Each row is a point. The window is the flat piece filled in between its corners: a triangle in 3 columns, a solid with four corners in 4, and so on. A path goes straight from each point to the next, and from the last back to the first. After which points does the path pass through the window?

Window:
[[ 39 -26 -38   1]
 [ 65 -68  28   9]
 [-34 -29 -23   4]
 [-89  91 -32  28]]
Path:
(1): [ 12  40 -22 -60]
(2): [-10  23 -24 -67]
(3): [ -4  17 -14  69]
(4): [ 31 -27 -48  60]
(5): [-37 -30  37 -67]
(6): [ -6 -24   0 -28]
(7): [-20 -29 -27  43]
(8): [-11  12 -19  55]
Through the window after points: 4, 6

Window (6 x 6):
[[ -7 -21 -29  27  20  42]
 [-35 -15 -43 -13  -3  16]
 [ 10 -35  69   6   4  36]
 [ 91   0 -46  11  66  -4]
 [-28  26 -95  -1 -36  44]
 [-55   5  43  17  -5  30]]
Path:
(1): [-51 -25   1  47 -23  25]
(2): [-10  -1  20 -48  10  57]
(3): [-40   1  10 -16  11  40]
(4): [-20 -23  30  62 -28  -2]
(5): [ 16 -31 -31  53  -9  -2]
(6): [-12  -1 -45 -49  39  60]
(7): [ 8 12 10 -2 25 56]
(8): [-14 -25  -6  29  -1  -6]
(9): [-32 -20  11  52 -38  11]
(10): [-38  -1 -28 -27  37  80]
(11): [-34  -4 -22 -13  11  77]
(12): [ -3   9   7  41 -34 -30]
(13): [-37 -51 -44  36 -31 -12]
(14): [ -3  24 -32 -45  37  44]
(15): [ -6   6 -40  -2  21  57]
(16): [  1  -3 -50  50   8 -41]
Through the window after points: 3, 7, 11, 13

Window (8 x 8):
[[ 81  22   9  12  16   0   3  -5]
 [ -8  31 -76 -22  53 -46  71  -7]
 [-36   4   2  52  17  23  40 -45]
 [-18   6  -2  31  25 -44  -1  -3]
 [ -8   0 -44 -47   9  -5 -14  20]
 [ -5  -1 -41 -12  45   6 -45  70]
 [-42 -27 -83  24  55 -43 -27   3]
 [  8  75   5  21  -2  59 -28 -13]]
Path:
(1): [-26  10 -22 -47  60  -4   0 -39]
(2): [-11  32 -35  25   7   7   8  12]
(3): [ 39  19 -43  18 -15  -5  -8  10]
(4): [21 19 -8 -4 47  0  1 11]
(5): [-15  25 -20 -36  49  -1 -41  -1]
(6): [ -5 -11 -53  -2  19  -6 -11  47]
(7): [-21   9 -40  37 -25  10 -12  35]
(8): [-16  -6  -8  -2  93 -35  10 -40]
(9): [-13  21  14  -4  38  27 -17 -25]
(10): [  8  39 -40  62 -35  24 -15  23]
(11): [-11  -2 -66   7  16 -29   8  31]
(12): [-15 -20 -12 -25  74  -5 -23  -3]
(13): [-26  41  -1  -3  88 -25  17 -17]
(14): [-11 -30 -95  34 -27  -7  14   5]
(15): [-19  18 -20  43 -11  24  31 -13]
(16): [-16  23  -1  22  35  17   4 -30]
Through the window after points: 3, 5, 7, 13, 15

Window (9 x 9):
[[ 25 -51  -3  50  11 -60 -34 -33 -15]
 [ 23 -95  16 -16  50  -8  10 -35  20]
 [-57   2   2 -19  49 -13  -4  58 -19]
 [  7  -6 -29  27 -11  16 -40 -33 -64]
 [-69 -26 -13 -15  53  15   6  -8  63]
 [ 74  63 -36  23 -53  17   7  14 -21]
 [-20  26 -20 -27 -64  11  -6  60 -22]
 [-12  37  -4 -77  -8   3 -22  28  10]
 [ 29 -51 -56  -1  28 -41  19 -30   8]]
Path:
(1): [-28  -7  12 -34  20 -14  48 -44  13]
(2): [ -7 -24  14 -35  21 -17  22 -82   5]
(3): [ 32 -28 -38  34  27 -22 -45  56   4]
(4): [ 30 -30 -23  18   3   8 -52  -8  -7]
(5): [  4  -7 -23  -3 -23 -33  13 -24 -24]
(6): [-17  18  13 -18  10 -20  48 -16  14]
(7): [-15 -18 -38  -8  31  19 -72  80 -32]
(8): [ 37  -4 -39 -13 -15   9 -94  53 -25]
Through the window after points: 6, 8

Window, 11 rows:
[[ 25  13 -53 -11  17 -18 -19   4 -89  68  31]
 [-56  30 -29   8  -3  -8  82  10 -77  48 -39]
 [ 44 -47 -92  62  29  41   2 -30  52 -24 -18]
 [ 40  23  -6  10 -18 -15 -81  -1  -8  14 -80]
 [-13  10   6 -68  61  36  -1  50  13  58   9]
 [-60 -64 -40 -45 -21  44   6 -28  23  59 -15]
 [ 36  -2 -63 -18  34 -35  35 -45   5 -87   8]
 [  4  36 -17   4  38  13 -63 -62 -48  33  14]
 [  0  44  -2  39  15 -95  25 -41 -32 -23  -5]
 [-47  22 -25  41 -15   6 -49  75  50 -27 -81]
 [-20  43   1  39 -59 -15  23  10 -31  -3 -27]]
Path:
(1): [ -3  48 -40 -18 -21 -11 -23   3  36  16 -67]
(2): [  8 -13   8  53   4   0 -62  17 -44  -6 -34]
(3): [  7 -53 -29  52  22   5  29  13 -14 -34 -18]
(4): [ 18  23 -65   6  12  -9 -12 -45  27   1 -11]
(5): [  3  15 -59  18  20   3 -11 -29  10  18 -25]
(6): [ 13 -38  -2  26   0  32 -44  11  -7 -28 -15]
(7): [-25  -5   6  19 -13  -4  13   2 -29 -11 -13]
(8): [  6  78 -73  27 -73  -6   9  -8  12  51 -46]
(9): [-14  55 -65 -39  47  -2   3 -36  44  33   9]
(10): [-16 -12  20  12 -15  15  -6  31 -29  11 -49]
(11): [-11 -19   9  61  38   9  19  41 -29 -44   2]
(12): [ -4  37 -46 -10 -20 -43  12 -24   0  33 -44]
Through the window after points: 1, 3, 5, 7

Window (12 x 12):
[[  3 -28 -46  28   3 -43  -1  52  20  -4 -72   5]
 [ 15 -44   1  24  72 -14 -57  18 -95  29  22  -3]
 [ 38  -6 -10  44  11 -65  -8  -9  51 -19 -40 -16]
 [ -1  -4  41 -22 -60   9  -6 -47   5   4  15 -19]
 [ 19  11  20 -12 -19  25  19 -20 -14 -25  42  11]
 [ 15  34   7  25 -32  13  -6 -29  10  22 -15   3]
 [ -5 -23  10  40 -10  19   0 -33  -4 -15 -43 -10]
 [-23 -22  20  32  23  -8  14  31 -31  26  41 -22]
 [ 33  -6 -10   4 -13   0  29 -19  17  11 -30 -39]
 [-25 -19 -69  26  63 -62  -9  23  -1   1  -5 -14]
 [-16  30  28 -19  -4  12  18   5  20 -14 -35 -20]
 [ -6   7  17  -4 -17  49 -16   9   4  -9  54 -42]]
Path:
(1): [-10   3  -2  22 -24 -18  -7   1 -38  -6  -1 -44]
(2): [  5   9  -2  26   4 -26 -21  -2 -28 -41 -30 -39]
(3): [  5 -21  -6  14  26  12  18  19   6  38  -3  13]
(4): [ 35 -39 -13  15  25  -6  20 -21  40  31  -4  14]
(5): [  4  19   1  11 -17 -15   3   1  -6 -17 -31 -48]
(6): [ 11   3  -5  29  -5 -23   5  -9 -28 -10  -9 -21]
(7): [ -2 -22   3  -2  16   6  -8 -11  17  12 -11   9]
(8): [ -5 -44  10   2  15  32   3  -3  37   6   1  22]
(9): [ -1  21 -14  16  -4 -31   2  20 -17  -6 -18 -41]
(10): [ 11  -3 -10  14   4 -22 -22  -2 -65 -12   4 -33]
(11): [ 12 -29  24   6  41  24  -8   4  -3  22  32  32]
(12): [ -6 -20   3  28  50   0  -6  -6  29  18   2  -9]
(13): [  1  -4 -23  17 -32 -33  -7  16 -40 -12 -36 -30]
(14): [  4  29   2  33   6  10  21 -10 -58 -39  11 -53]
(15): [ 15 -28  21   3  -8   0 -17   1  20  37  -2   8]
(16): [10 -5 16  1 36  8 -1  5  9  9 -9 12]
Through the window after points: 4, 8, 10, 16

Window:
[[-18  37  14  10 -59  53  -5  47 -45 -13 -37  95 -15 -22]
 [ 61  23 -25 -32 -10   9 -25 -22 -13  12 -26  17  -8  26]
 [ 41  51 -14  11   5 -79   8   8  27  22  12   4   0  58]
 [-25   3  12  34  22  33  10 -11 -11 -15   0   8 -43 -26]
 [  7  25  34   7  36 -27  38   6 -35  50  49 -41   7   9]
 [-32 -11 -28   1  36 -11  45  19 -34 -13 -14 -24  11   2]
 [ 39  66 -34 -39 -21 -14 -84   9  24  14 -45   0   1 -21]
 [  3  31 -26 -28 -40 -43 -18 -35  21  48 -18 -15  -1  29]
 [ 48  44  35 -29 -34 -54   1 -29  25 -19   9 -26  31  33]
 [ -2   6 -35  30 -53  55   0   3 -26 -33  19  66  21 -51]
 [-62  -4 -22   5  31  43 -18  19 -29 -12  24   5   1  27]
 [ 32   3  19 -50  14 -37  27  -3  50  27  33 -10   5   6]
 [-30  25 -55  39 -13  88   9  18  12  -7 -45  13  44  21]
 [-14  25 -22  -1  -7  30  63  21 -13 -21  45 -31 -22  11]]
Path:
(1): [ -9  59  -5 -12  -4   2 -10 -23  -4  -1  -4  24  -5 -15]
(2): [ 22 -14   4   2 -55  -4   7  28  -5  11 -17   4   3  35]
(3): [  1 -46   7   9 -16  20 -18  33 -10  12  24 -12  -2   6]
(4): [-10  50 -25  -7  -4  24  25 -14 -16 -14  -3  16   7 -11]
(5): [-23  89 -13 -10  18   0 -15 -34 -15  20 -31  28   3  15]
(6): [ 35 -11  -9  -7 -49  16 -19  48   3 -11  -3   8 -13 -22]
(7): [ 39  -7   7  18 -31 -16 -19  10  17  11  -1 -12   8  17]
(8): [-20  68 -45 -43  43  -1  15 -21  -3   2  -5  -3   0   6]
(9): [-20  52  -9  13  23   7  33 -34 -25 -15 -21  24  11  -3]
(10): [  4  14 -24  10 -21  19  -7  26 -10   0   9  -2  -4  15]
(11): [ 23 -36   2  23  -2 -16  12  40  21  17  -6 -29 -15  24]
(12): [-12  72 -22 -35  -7  28  11 -25  -6  -9  15  19   8 -11]
(13): [-21  55 -16 -32  33 -12  14  -5  -9   7   2  15   9  15]
(14): [  4 -10  -1  17 -27   6  -3   8  -8   8   5 -19  -1  10]
(15): [  1 -37  -8   4 -28  11 -15  34  -9  30 -10   4  -6  12]
(16): [ -7  83 -12   7  16  21  25 -22 -15 -21  16  29   0 -27]
Through the window after points: 1, 5, 11, 13

Window:
[[ 25   3 -29  49 -31  -4 -26 -17  19  -5  49 -10 -24  26]
 [ 21 -48  35 -35   2 -17 -14 -45  11  46  55  -2  -1   6]
 [ 20  43  28  19  -4  60  22 -24  -6  60 -53   7  13  37]
 [ 13   4 -51   7   6 -32  35 -14 -23  42  33 -54   5  10]
 [-63  10  53 -39 -61 -33 -15  11  15 -21 -46  50  31  54]
 [ 45  -1  27  15 -33   3  17  69 -36  32  21  28   6  45]
 [-62 -68  -3   5 -49  27  17 -34 -87  24  55 -70 -11 -49]
 [ -3  22  46 -74  22  13 -38  -6  28  23  64   7  41  40]
 [ 43   2  -5  11  33  -3  38 -29  -4  -7  -3  -7  87  61]
 [  2  90  33  14   1  11  63  -5  23 -71 -41 -18 -14  -2]
 [ 47  59 -31  20 -23  33  44 -59 -35 -18  95  31 -21 -47]
 [ -8 -51 -16 -32 -26  29 -16  38  27  51  57  -7 -17 -43]
 [ -5  24  -1  16  20  -2 -29 -79 -58 -24 -13   7   9 -23]
 [-54  11  40 -16  32 -28 -22 -10  59  -4  67  49   7  15]]
Path:
(1): [ -1  20  15   5 -12   1 -23 -24  14  14  39  -3  21 -15]
(2): [  1   7   3 -21   5   9  16 -12  -1   0  55  20 -11  19]
(3): [  4 -27   7 -18  -2  36  12   2 -41   5  27  28 -48  53]
(4): [-14 -13   8   0 -31 -21 -15 -12  -1  40  44 -22  56 -28]
(5): [ 14  28   7  18 -29 -23   0  -6 -13  24  10 -24  25 -34]
(6): [ -1 -31  -2  -8  17  36  30 -28 -16 -12  15  32 -10  75]
(7): [-29 -15  -7 -28   6   2  24 -17  -9 -22  -2  30 -18  30]
(8): [  3   4  50  21 -75  -2 -26 -24 -30  55  69 -51  43 -42]
(9): [  7  28  34  21 -58 -26   3   1   1  62  15 -14  25 -33]
(10): [-21 -28 -37  -7  31  64  27 -31 -55 -48  34 -13 -18  43]
(11): [-43 -15  -2 -55  46  33  17 -16 -26  20   0   6 -33  30]
(12): [ 27  42  25  22 -31 -12  16 -11  10 -11  18 -12  33 -18]
(13): [ 28  18  15  45 -16 -19 -39  -6  32  16  41 -14  81 -12]
(14): [-16 -11   8 -44   3  18  12 -30 -40  11  25  20 -32  33]
(15): [-10 -17 -41 -17  33   4  33 -29  -1   8 -10  -9 -59  42]
(16): [ 30  31  19  27 -42  25  -2 -19 -26  10  29  -7  38 -13]
Through the window after points: 1, 7
